Rows are points. To make a cloud, some directions were put in groups of two or more. Within a group, all points are equally far from the middle, so they leave a hole (a ring in 2 directions, a hollow ball in 3). The other directions are filled evenly. Then the cloud was stretched, turned, moved and blurred a little. How many holes are there, and how many directions does each take, smallest first?
In the rows, zero is written as 128.

Cloud (13 x 2):
[[ 38 111]
 [153 107]
 [ 28 137]
 [126 193]
 [ 80  75]
 [143 174]
 [154 149]
 [127  78]
 [152 153]
 [155 117]
 [ 99 204]
 [152 153]
 [122  77]]
Holes: 1 (2)

Cloud:
[[105 133 100]
 [132 109  82]
 [125 124  46]
 [ 76 133 114]
 [141 187 101]
 [ 35  24 114]
 [128 138  47]
 [142  72 124]
 [124 117  56]
 [140  74 110]
 [109  78 180]
 [ 40  68 104]
 [155 147 101]
 [ 63  95  97]
 [ 70  78 141]
 [175 115 146]
 [129 132 163]
 [204 209  91]
 [128 179 144]
 [141 145  59]
 [103  63 134]
 [ 89 127 102]]
Holes: 0

Cloud, 29 rows:
[[ 95  87  78 185]
 [186 112 132 174]
 [ 70 125 175 205]
 [ 98 130  74 163]
 [ 63 123 142 237]
 [151 133 140  61]
 [111 132 196 139]
 [ 70  68 175 184]
 [148 153 137 198]
 [ 81 127 117  95]
 [110 153 167 196]
 [175 168  91 117]
 [109  65 160 163]
 [ 48 162 137 178]
 [162 198 106 107]
 [ 90 151 152 207]
 [ 72 104  77 140]
 [ 50 138  79 169]
 [159 122 100 177]
 [ 77 164  98 141]
 [103 139 166 207]
 [ 83 140 173 107]
 [147 152 126  60]
 [130  85 145 109]
 [ 20 134 130 137]
 [185 156  94 136]
 [ 88  94 153 234]
 [137  73 131 141]
 [140 138 194 166]]
Holes: 1 (3)

Cloud (50 x 6):
[[140 154 176 176  56 143]
 [134 161 165 114 162 129]
 [178 101 190 177 105 195]
 [171 129 157 161 174 135]
 [118 108 118 131 152  78]
 [140 184 207 162 154 148]
 [123  86  86 159 154 173]
 [152 127 141  87 190 179]
 [109 155 200 137 157 153]
 [ 74 158 225 107 104 139]
 [198 131 215 141 180 166]
 [ 70 108 145  84 101 184]
 [199 128 198 147 140  21]
 [147 137 243 154  99 168]
 [103  57 118 128 113 193]
 [157 144 227 150  98 112]
 [180  78 136 125  68  80]
 [118  93 112  86 193  90]
 [121  75 108 112 104 134]
 [142  85 135 141  60 107]
 [ 87 177 201 125  58 171]
 [146  90 115 168  62  97]
 [ 93 169 164 108 131 185]
 [124 104 205 147 118 129]
 [172  74 137 101 204  61]
 [123 129 160 156  61  93]
 [118 144  59 131 162 152]
 [151  77 108 180 129  92]
 [ 85  91 143  61 125 132]
 [165 121 126 146  92 211]
 [227 132 175 198 168 169]
 [128 161 156 139 139 237]
 [225  82  84 156 209  98]
 [179  76 138 149 143  23]
 [181 123 227 170  92 203]
 [150 182 192 129 117 128]
 [107 129  39 108 178 139]
 [116 119 197 201  72 156]
 [177 104 208 142  90  70]
 [ 49 120  73 127  84 130]
 [158  82 156 114 151 115]
 [ 68 134  91  26 132 187]
 [114 169 169 139 136 109]
 [195 101 182 117 164  90]
 [132 149 155 141  56 169]
 [120 185 226 172  74  88]
 [149  82 128 164 105 114]
 [144  82  59 137 127  97]
 [177 126 115 163 115  61]
 [125 152  87 161 146 141]]
Holes: 0
